Each row of a before or after table is a point. The points were changed in one or more steps. Then noise was added and the rows were shuffled. The steps act on columns, c1 being the first. Name the steps. A step turns or swaps two columns, mirrors them in a line or flattens them onto one, adds a multiple of one to another, or multiplies or shifts one. Angles are multiples of 10 degrees, from the lower column toward the higher: turns from -170 to 170, lines from 10 to 170 but not 90. Use the fewest steps. Two steps may share a column if one is a turn and the other turns, adds or multiplies; they go together, in the order done. Otherwise the lowest column goes first.

Before (13 x 3):
[[-49  10 -11]
 [-54   7 -21]
 [ 50  15  32]
 [ 13 -74  70]
 [-16  11  23]
 [-14  34  54]
 [-36  33 -33]
 [ 34  -1  63]
 [ 18 -20  83]
 [ 50 -80 -58]
 [ -6   5 -22]
 [ 35 -77  18]
 [-38  14 -42]]
After (13 x 3):
[[-19   6  16]
 [-49  19  29]
 [ 50 -38 -36]
 [ 42 -38 -62]
 [ 55 -29   5]
 [ -4 -59 -22]
 [ 53  51 -44]
 [ 46 100  12]
 [-50   1  28]
 [-53   0  -2]
 [ 43  11 -88]
 [-12 -28 -11]
 [-61  13   2]]
Steps: turn c2 and c3 by 140 degrees; turn c1 and c3 by 20 degrees

Before (10 x 6):
[[-21 -17 -39 -30  15  70]
 [-10   3 -42 -64 -23 -23]
 [-11  22 -81 -37 -26 -18]
 [ 38  -5   2 -61   6 -11]
 [-75  11   1 -36   6  35]
 [ 66 -70   0  39  28  14]
 [-19 -50 -14  51   0 -19]
 [ 11  26   9 -21  57  59]
 [ -6   0  32 121 -38 -22]
 [ 31  31 -31 -48 -60  68]]
After (10 x 6):
[[ -12   75  -27   49  -38    4]
 [  -3  -34    4 -110  -47   59]
 [ -76   -6  -13   19  -75  -40]
 [   2   36  -12   67  -32   -3]
 [  32   23  -35   22  -32  -77]
 [ -23   22   47  -40  -23   33]
 [  14  -10  -30    1   68  -60]
 [  35   -4    6   58   46   -6]
 [ -19   42   13    8    2  -72]
 [  72   14   72  -39   92   -5]]
Steps: add 1 times c1 to c5; mirror c2 and c3 in the line at 130 degrees; turn c4 and c6 by 160 degrees
